Every row gives one point. A path goes straight from each point to the next, and from the last back to the first. The post is the endless flat space through its rows: a point in 2 columns, a line in 3, a plane in 4, and so on, so that a path can go around it. How many times does the path go around the post? Going back the other way cancels.
In the rows, 128 means zero.

Post (2 x 3):
[[127 150  98]
 [144 105 139]]
Path (14 x 3):
[[ 91 153  92]
 [132  89  93]
 [153 118 121]
 [154 147 103]
 [139 125 102]
 [116  81 110]
 [ 97  91 154]
 [116 168 136]
 [158 126 127]
 [157 124  72]
 [146  99  81]
 [183 130 103]
 [150 151 140]
 [ 97 199  78]]
Times around: 0

Post:
[[ 90 117 102 122  60 178 128  94 129]
 [120 119  91 172 119 134  80 112 166]
 [137 140 129 148 121 148  78 101 106]
 [156 111  84 113 119 129 109 106 178]
 [ 90 145 165  93 129  98 134 170 131]
 [179  75 101 159 156 118 141 160  90]
 [150  34 137 138 151 147 155 166  92]
 [ 96 168 161 119 129 146 153 120 124]]
Path (30 x 9):
[[155  97 132 127 109 118 123 115 178]
 [ 95 117 137 126 124 113  92  95 152]
 [108  44 123 127 175 138 164 138 137]
 [156 107 118 146 170 145 117 131 115]
 [158 131  84 172 152 114 106 154 166]
 [168 159 138 132 158 123 116 149 109]
 [173 126 137 117 126 133 161 138 129]
 [190  94  95 180 156 149 165 105 100]
 [ 80  88 160 137 174 146 119 110 127]
 [ 78 110 124 107 111 142 134 127 139]
 [126 132 108 153 142 192 156 128 119]
 [132 142 124 193 121 130  68 146 136]
 [130  83 147 113 105 139 191 164 125]
 [148 111 115 136 122 130 103  65 141]
 [107 131  99 157 145 154 168  94 161]
 [119  77 149 100 140 153 107 148  90]
 [153  85 112 120 151 150 107 171 125]
 [158  90 177 134 157 123 132 191 173]
 [171  95  82 143 110 129 180 127 148]
 [106 136 144 116 118  92 115 128 114]
 [145 153 132 120 182  78  69 133  81]
 [143 146  86 144 116 139 109 126  44]
 [ 80  69 138 146 124 156 169 192 149]
 [134  78 186  72 113 162 112 134 133]
 [178  63 119 108 140 127 143 132 152]
 [ 92  95 153 135 130 132 100 107 125]
 [157 101  81 124 128 119  83 110 143]
 [112 121  79 158 131 128  59 148 112]
 [154 178 103 157 115 173 146 102 104]
 [131 128 111 127 103  98 115 161 138]]
Times around: 5

Post (17 x 18):
[[147 120 136  86 154 131 137 175 137 111 143 129 164 133 138 160 127  96]
 [153 105 144  81 110 152 113  74 147 109 107 107  70 172 128  99 102 159]
 [125 131 154 131  95 132 116  64 163 171 118 143 144 154 155 154 138 126]
 [103 105 134 129 128 120 150 163 152  94  90 118 148 118 111 120 117 129]
 [105 135 140  81 120 122 143 118 107 114 114 112 119 157 123 135  79 153]
 [138 154 102 138  79 144 122 103 151 144 119 128 133 124 141 170 172 107]
 [ 99 141 116 142 184 132 128 157 131 116 148 137 151  99 116 139 148 146]
 [ 91  89 118 105 140 105 142 148 106 109 141 136 167 144 120 120 150 122]
 [158 149 174 112  79 135 107  68 142 169 144 109  94 104 132 145 151  90]
 [151 106 113 137 111 110 104 139 145 104 149 156 137 100 126 152 104 122]
 [136  87 100 155 173 113 152 176 131 133 120 162 130  91 145 148 127 107]
 [116 119 143  98 108 159 125 106 154 111 127 111  93 198 138  84  65 108]
 [101 114 101 106 128 121 108 151 122 169 129  97 149 141 109 105 110 150]
 [173 155 143 148 135 110 150 142 148 112 135 128 132 146 170 126 133 112]
 [106 105 115 126 128 118 108 165 153 116 138 151 139 113 205 145 144 119]
 [ 83 101 114  81 163 101 106 141 117  97  80  88 148 169 108 104  90 133]
 [119 111 115  77 133 158 117 100 112 103  89 103 157 133 110  81  78 124]]
Path, 25 rows:
[[ 58  93  82  95 128 169 137 102 130  50  60 138 207  91 122 101  62 159]
 [109 101 152 118 108 164 139  83 108 106 140 127 110 131 116 124 105 146]
 [ 74 136 126 154  82  85  90 155 130  65 111 108 134 124 119  86  88 177]
 [104  81  73 106 103  92  51 167 131 152 123 149 145  59 102 138 103 146]
 [134 136 110  87  85  94  75 117 128  77 113 157 134 109 166 147  85  81]
 [ 99 141  76 111 153 128 161 152 135 130 131 148 141 111 158 173 168 102]
 [151 106  95  86  90 130  56 139 181 111  72  75 161  61 166 134 134 121]
 [ 78 122 106 159 136 150 134 164 149 141 110 112 164 138  94 117  65 135]
 [ 47 117 106 107 150 144 179 146  47 186 108 127 148 173 144 125 178 133]
 [135  96  94  72  88 160 114 119 148  77 105 162 155 167  91 126  99 101]
 [ 90 147 124 122 178 130 146 117 178  47  99 100  97 160 132  64 102 155]
 [ 95 133 169 109 137 132 114 145 173 144 137  93 128 128 117 170  92 149]
 [152  85 128 102 124 119 137 152  88 160 144 150 174 123 150 154 116 111]
 [ 96 123 112  79 136 125  99 142  87 216 178 137 144 165 175 147 139  93]
 [ 96 135 120 164 171 115 130 117 144 165 117 127 130 162 125  80 129 172]
 [153  38  47  86  92 162 121  82 136 188 155 180 137 129 107 141 104 141]
 [121 132 139 134 108 128 177 140 135 143 144 110  67 157 173 125 113 195]
 [190  85 126 118 117  97  98 144 104 152 136 144  93 127 137 194 126 177]
 [122 138 146 118 131 104 189 145  92 128 115 122 106 166  67 114 116 150]
 [175 107  97 122 114 121 134 106 114 105 122 144 114 100 133 109 157 120]
 [150  82 159  97 165 137 137  77 151 139 129 133 162 157 107  98 111 116]
 [127 153 143 129 135 142 141 115 161 115  73 102 161 125 109 168 107  76]
 [150 120 179  92 153 143 163 156 124  64 133 121 104 157 168  81  74  93]
 [113 141  51 139 100 122  87 114 114 118 128 137 137 158 128  86 155 184]
 [ 70 120 146  86 184 156 154 102 128  82 139 173 153 145 174 115 106 130]]
Times around: 5
